Every row gives one point. To make a cloud, some directions were put in groups of two or more. Within a group, all points are equally far from the middle, so they leave a hole (a ring in 2 directions, a hollow ball in 3). The other directions are filled evenly. Then the cloud was stretched, turned, moved and blurred a little. Count the holes, and give their numbers of directions, smallest first.

Cloud (15 x 2)
2.31, -1.08
0.30, 1.39
2.44, -0.11
-0.21, 0.64
-0.25, -2.36
-0.49, -0.30
1.79, -1.97
-0.74, 0.46
1.04, -2.19
0.30, -0.41
2.83, -1.24
-0.10, -1.24
0.06, -1.82
-2.00, 0.51
1.76, 0.01
Holes: 0

Cloud (19 x 3)
-0.79, 2.19, -0.34
2.25, 0.26, 0.43
2.04, 1.21, 1.06
1.49, -0.65, -0.98
1.69, 1.93, -0.21
-0.55, 2.02, -1.16
-1.06, 1.06, 1.73
-1.66, -0.71, -0.05
-0.49, -0.74, -1.60
0.46, -1.42, 2.51
-1.69, -0.77, 0.64
0.82, 0.75, 2.64
-0.32, -2.04, 1.64
1.41, -1.22, 2.15
-1.57, 0.95, -0.61
-0.68, 2.28, 0.27
-0.83, -1.78, -0.41
1.43, 2.10, -0.40
-0.42, 1.47, 1.98
Holes: 1 (3)

Cloud (31 x 4)
2.83, -1.38, 1.08, 1.25
1.32, 1.38, 0.11, 2.57
0.51, -0.39, 0.93, 2.15
-1.83, -1.41, -2.52, 0.87
-0.18, 1.83, 0.78, 1.58
0.52, 1.04, -0.97, 2.76
0.23, 1.48, -1.35, 0.38
0.55, 0.91, -0.65, 3.43
-1.52, 0.59, -1.78, -0.47
0.31, -0.30, -0.76, -1.59
3.45, 0.65, -1.27, -0.23
1.99, 0.05, -0.43, 1.52
-0.10, -1.86, 1.04, -0.90
-1.35, -1.33, 1.77, 0.45
-0.54, 0.15, 0.93, 0.76
-0.48, 1.33, -2.06, 1.01
-0.61, -2.49, -0.22, -1.56
-0.40, -0.14, 1.77, 0.46
1.74, 0.86, -1.76, 1.04
1.66, -0.57, -0.40, 0.63
-0.61, -1.13, 1.05, 1.23
-0.55, 0.53, 0.79, 2.11
-0.31, -1.94, -0.79, 3.06
1.40, 0.57, -0.17, 0.76
-1.03, -0.12, 0.38, 1.60
-0.30, -1.54, -1.94, 2.45
-0.52, 1.13, -2.19, 0.00
0.15, -1.78, 0.94, 2.39
0.11, 1.37, -1.76, -0.99
0.62, 0.52, 1.21, 0.48
2.89, -1.94, -2.07, -0.39
Holes: 0

Cloud (47 x 6)
-0.43, -0.59, -1.95, -1.89, 0.83, 1.76
-2.02, 1.89, -0.25, 0.33, 0.99, 0.32
-0.39, 0.23, 2.35, -0.52, 0.05, 3.07
0.59, -0.40, -1.71, 0.59, 2.64, 0.44
0.42, 0.78, -0.57, -2.58, -0.70, -0.34
-1.42, -0.82, 1.42, 2.02, 1.80, 1.81
1.48, -0.80, -1.18, -1.80, 0.96, 1.82
0.57, 2.57, -0.17, 0.68, 0.09, 2.61
-0.10, -0.43, -1.63, 1.76, 1.10, -2.12
-0.60, 0.01, -1.79, -0.50, 1.50, 2.36
-0.04, -0.19, 1.14, -0.49, -0.24, 3.87
-0.97, 0.73, -1.17, 1.94, 2.12, 1.30
0.72, 0.23, 1.48, 2.39, 1.79, 1.01
0.48, 1.96, -1.66, 0.99, -0.61, -1.16
-0.34, 0.85, 2.11, 0.28, -0.07, 3.42
-0.14, 0.79, 1.83, 0.85, -1.12, 2.44
-0.03, 1.37, 2.11, -0.75, 0.68, 0.86
-0.10, 1.62, -0.87, 0.39, 1.92, -0.62
-1.10, -2.74, -0.65, -0.51, 1.04, 0.15
0.01, 0.81, 1.71, -0.13, 1.70, 2.35
-1.43, 0.30, -0.74, 1.42, 2.41, 0.54
1.02, -1.20, -0.26, -0.99, -0.70, -0.92
1.93, 1.48, 0.33, -0.56, -0.67, 0.94
-0.14, -2.70, -0.70, 1.10, 1.85, 0.72
-1.70, 2.60, 1.04, 0.43, -0.31, 0.18
1.66, 0.82, 0.18, 0.15, 1.07, -0.44
2.24, -0.37, -2.18, -0.38, 1.03, 1.86
1.27, 1.21, -1.22, 1.69, -0.81, -0.84
-1.07, 2.04, 2.20, -0.05, 0.58, 0.43
-0.27, 0.39, -1.69, -1.97, -1.36, 0.73
0.57, 0.55, 1.74, 2.49, 1.55, 1.80
0.64, 1.70, -0.21, -1.17, 1.21, 1.79
-1.46, -0.94, 0.00, -0.37, -0.18, -2.10
-0.16, 1.57, 0.87, -2.07, -0.86, 2.02
0.68, -0.25, -0.21, 3.43, 0.24, 0.60
0.97, 0.28, 1.52, 1.54, 1.67, 2.70
-1.48, -1.65, -1.13, 0.52, 1.80, 1.58
-0.87, -0.45, 1.20, 0.88, -0.58, -1.49
-0.14, -0.75, 2.23, -0.37, -0.31, 2.53
0.17, 1.26, -1.48, 1.17, 2.31, 1.02
-2.11, -0.24, 1.55, 1.35, 0.30, 2.15
-1.55, 0.54, -0.77, -0.71, -1.47, -0.81
-1.12, 0.33, 2.29, -1.19, 0.83, 1.53
-0.50, -0.55, -2.87, -0.71, 0.88, -0.85
0.51, 1.54, -0.61, 1.41, 1.30, -1.60
0.57, -0.57, -1.10, 1.95, 0.38, 3.22
1.15, -0.21, -1.19, 1.78, 2.66, 1.61
Holes: 1 (6)

Cloud (106 x 9)
0.12, -0.64, 1.46, 0.20, 1.31, 0.41, 1.27, -0.98, -0.18
1.51, -1.65, 2.56, -0.43, 0.39, -1.19, -1.34, 1.07, 0.34
0.36, -0.67, 0.35, -0.38, 2.52, -0.22, 0.50, -0.08, 1.16
0.82, 2.42, 0.00, -1.25, 2.27, 1.22, 2.00, 0.15, 1.71
-1.04, -0.81, -0.38, -2.06, 1.06, 1.76, 1.29, -0.06, -0.58
-0.27, 1.62, 0.47, -0.46, -2.46, -0.61, 1.99, 0.39, -0.80
-1.31, -0.13, 1.57, 0.56, -1.00, 1.60, 0.71, -0.89, 1.96
-0.50, -0.51, 0.19, -0.52, 0.07, -0.30, -1.03, 0.63, -3.70
-1.94, 0.19, -0.76, 0.74, -0.08, 0.39, -0.27, -1.37, -3.55
-0.85, -0.15, -1.56, 0.12, 0.35, -0.79, -0.46, 0.08, -2.29
2.24, 1.24, 1.01, -2.41, 2.02, 1.19, -1.76, 1.03, -0.37
-0.83, 0.80, -0.61, -0.47, -1.24, 0.32, -0.55, 0.91, 0.01
0.50, -0.80, 1.24, 0.44, 1.21, 2.49, 1.94, 0.27, 0.54
1.50, 0.09, 0.85, -0.36, 0.85, 0.75, 0.57, 3.33, -0.32
0.50, -0.05, 1.49, -1.35, 1.18, 2.95, -0.51, 1.62, -0.51
0.63, 1.57, -0.94, -0.52, 1.06, -2.24, 1.79, -0.44, 0.88
0.83, -1.30, -0.17, 0.29, 0.38, 0.65, 1.13, -1.98, -0.05
0.69, 1.26, 0.09, -0.47, 2.86, 3.51, 0.97, 0.43, 0.48
3.05, -0.26, 1.62, 0.13, 1.87, 1.29, 0.36, -1.00, -1.26
0.62, 0.79, -0.94, -2.67, 1.98, 1.88, 1.12, 0.47, -0.62
0.44, -1.58, 1.27, -0.44, 0.60, 2.01, -1.81, -1.05, -0.45
1.37, -1.17, -0.21, -0.20, 2.32, -1.54, -0.77, 0.19, 0.70
0.58, -1.36, -0.30, -0.87, -0.83, -0.61, 2.21, -1.46, 0.49
-0.52, -0.52, 0.47, -1.00, 0.58, -0.98, -1.07, 0.89, 0.35
0.99, -0.69, 1.93, -0.55, 0.67, 1.16, 0.68, 0.66, 0.26
-0.40, -1.77, 1.66, 0.85, -0.25, 3.42, 0.28, -0.57, 0.40
-0.40, 3.18, -0.45, -2.42, 1.13, 0.94, 2.28, 0.30, 2.39
-0.46, 1.63, 0.83, 0.62, -0.61, 2.10, 0.58, -0.34, -0.71
0.95, -1.08, -0.86, 0.47, 1.19, -0.81, -1.91, 0.16, -0.62
0.49, -0.49, -1.38, -2.14, 2.64, 2.62, -0.82, -1.37, 0.17
0.25, -0.42, 0.68, -2.45, 0.92, 0.76, 0.56, 1.96, -0.54
-0.81, 0.60, 0.55, -1.47, -0.62, 1.76, 0.99, 0.94, -0.18
-0.64, 1.91, 2.11, 0.26, 1.44, -0.32, -0.39, -0.16, 0.56
-0.65, 0.64, 0.24, -1.36, -2.06, -0.03, 0.99, 0.99, 0.07
-1.04, 1.72, -2.89, -0.79, -0.43, -0.27, 1.83, 2.55, -0.68
0.06, 1.79, -0.03, -0.84, 2.61, 1.72, 0.15, -1.93, 1.30
-1.81, 0.95, 0.09, 0.31, 3.75, 0.79, 0.89, 0.69, 1.37
1.84, 0.28, 0.28, -0.87, 1.00, -0.69, 2.84, 0.44, -0.58
-1.74, -2.51, 1.67, 0.73, -0.53, -0.36, -0.61, -1.19, -2.29
-0.43, -1.22, 0.21, 1.11, 2.83, 1.93, -0.94, 1.38, 0.80
1.60, 0.34, 0.86, -1.32, 1.01, 0.53, 3.70, 2.03, -0.47
-1.76, -0.31, -0.34, -2.77, 1.42, 2.68, 1.87, -0.54, 0.93
0.57, 0.64, 0.72, 0.62, 0.14, -0.78, -0.38, 0.34, -2.15
-1.64, 1.36, -1.52, 1.83, 2.10, 0.25, 2.65, -2.03, -1.10
-0.80, 1.15, -1.37, -1.49, 0.25, 0.55, 0.58, 1.04, 2.89
-1.07, 0.78, -0.07, 0.54, -0.69, -0.86, 1.96, 0.03, 1.12
-0.26, -1.21, -0.75, -0.86, 2.15, 1.19, 1.06, 2.80, 0.80
0.25, 3.36, -0.09, 0.02, 1.32, 1.46, 0.99, -0.12, 1.48
-0.60, 0.27, -1.30, -0.12, -1.11, 0.33, 2.36, 0.72, 1.14
-1.28, 0.96, -0.61, -1.62, 1.85, -1.61, -0.80, 1.15, -2.01
0.53, 3.24, -2.87, -0.68, 1.23, 1.72, 1.66, 0.85, 0.31
2.80, 1.57, 0.23, -2.93, 1.09, 2.30, -0.41, 0.45, -0.13
-0.39, -0.62, 2.47, 0.46, 0.76, 1.82, 0.22, 0.04, 2.50
-0.12, 0.75, 0.74, 1.82, -0.10, 0.97, -1.06, 0.15, -1.33
-2.25, 0.66, -0.25, 0.62, -0.01, 1.04, 1.26, 0.51, -1.14
1.08, -0.62, -0.90, -2.10, -0.09, -1.32, 2.19, -0.57, 0.30
2.02, 1.36, -0.69, -2.79, 1.35, 1.70, 2.58, -0.76, 2.05
1.05, 3.36, 0.32, -2.88, 0.97, 0.31, 0.81, 2.53, -0.36
0.15, 1.36, 0.34, -1.54, -1.63, 0.26, 0.72, -0.03, -0.32
0.20, 2.38, 1.28, 0.19, 0.49, -0.69, 0.74, -1.62, -0.71
-2.72, 1.75, -1.84, -2.70, 0.22, 1.96, -0.05, 0.00, 0.58
0.71, -0.04, -0.57, -2.51, 3.01, 1.85, 1.85, -0.50, 2.03
-0.09, 1.33, -0.61, -0.62, 3.99, 1.89, 1.64, 2.19, -0.18
-1.97, -0.18, -0.29, 0.53, -1.52, -0.98, 1.47, -0.29, -0.55
0.92, -0.11, -1.43, -2.81, 3.90, 3.26, 1.84, 0.66, 0.23
-0.30, 1.42, 3.72, 1.07, 3.44, 1.26, 0.70, 1.13, 1.01
0.39, 1.51, 1.10, -1.77, 1.71, 0.23, 1.10, -0.18, -2.21
-0.47, -1.57, -0.63, -0.87, -0.13, 1.34, 2.97, 1.05, 0.70
0.90, 3.25, -1.41, -2.94, -0.02, 1.02, 2.80, 0.76, -1.01
-0.77, 2.13, -1.49, -1.90, 1.55, -0.01, 2.43, -0.70, -2.25
-0.06, 2.10, -0.13, -1.08, 2.35, 1.10, -0.49, 3.38, 0.76
0.71, 0.60, -1.23, -0.18, 2.32, 1.49, 1.07, 0.58, -0.48
0.34, 0.52, -1.10, -1.40, 1.15, 1.92, -0.62, 1.47, 3.44
0.60, -0.85, 1.19, -0.36, -1.33, 0.95, 0.52, 0.90, 1.53
-2.43, -0.50, -1.38, -2.38, 1.61, 2.57, 0.00, -0.14, 0.13
1.15, 2.08, -0.17, 0.16, 1.53, -0.46, 0.60, 2.93, 0.98
1.22, -0.69, 0.54, -0.60, -0.36, 1.24, 0.79, -0.63, -3.04
-1.29, -2.02, -0.01, -0.09, 1.49, -1.03, -1.09, 0.58, -1.06
-2.91, 0.54, -1.40, -0.58, 0.55, 1.23, 1.80, -0.12, -1.63
-1.51, 1.27, 0.90, -2.13, -0.95, -1.20, 0.66, -0.25, -0.19
-1.85, 1.77, -0.81, 0.25, -0.15, 0.30, 0.53, -1.31, -0.48
-3.39, -0.69, -0.86, 0.39, 0.97, -1.91, -0.98, -0.31, -0.51
1.26, -1.51, 1.78, -0.41, 0.74, 0.57, 0.66, 0.76, 0.80
-0.85, 1.65, 1.02, -1.75, -0.27, 2.49, -0.71, -0.32, -0.79
-0.93, -0.99, 2.08, -1.01, 1.28, 0.49, -0.67, 2.17, -0.73
-1.22, 1.93, -0.55, -0.23, -0.81, 1.36, 0.21, -0.65, 0.10
1.80, 1.18, 0.05, -1.92, 2.73, 1.01, -1.85, -0.34, -1.23
-0.31, -1.07, 2.97, 0.27, 1.89, 0.93, -0.18, -0.30, 1.27
-1.11, -0.85, -0.67, -2.56, -0.06, 1.38, -0.28, -1.48, 1.86
-2.46, -0.86, -1.48, 0.00, 0.76, -1.96, -1.28, 0.60, -0.99
1.48, -0.29, -0.59, -0.07, 3.40, 4.03, 1.01, -0.51, 0.63
2.48, 0.98, 0.12, -3.21, -0.15, 0.97, 1.14, 0.63, -2.62
-0.82, -2.41, 0.16, 1.57, 1.03, -0.08, 1.29, 1.12, -0.68
0.36, -0.48, 1.31, -3.03, -0.05, 1.44, -0.53, -1.17, -0.55
3.40, -0.53, 1.25, 0.18, 1.26, 0.43, 1.26, 1.60, 0.01
2.22, 2.01, -0.62, -1.06, 1.23, 0.57, 1.81, 1.16, -1.32
-2.35, 0.55, -1.44, -0.56, 1.72, 0.03, -0.62, 0.75, -2.87
0.97, 1.25, -0.19, -1.42, 2.05, 0.77, -0.03, -0.89, 0.59
0.07, 3.03, -2.74, -0.12, 1.95, 1.36, -0.15, -0.07, 0.96
-1.09, -1.60, 0.23, 0.43, -0.48, -0.64, 0.78, 1.06, -0.05
1.88, 1.95, -0.64, -0.44, 0.31, 0.28, -0.71, -0.39, -0.34
0.06, 0.17, 1.75, -4.05, -0.99, 1.42, 1.08, -0.05, 1.71
1.07, 0.50, -1.19, -2.63, 1.38, 0.22, 0.26, -0.57, -1.60
-2.16, -1.44, 0.03, -0.34, -0.39, -0.57, -1.04, 0.61, -1.04
-1.88, 1.82, 1.72, -1.04, 0.15, 1.51, 0.01, -0.43, -0.77
0.99, 1.24, 1.30, -0.84, -0.88, -0.96, 2.69, 1.42, 0.58
Holes: 0
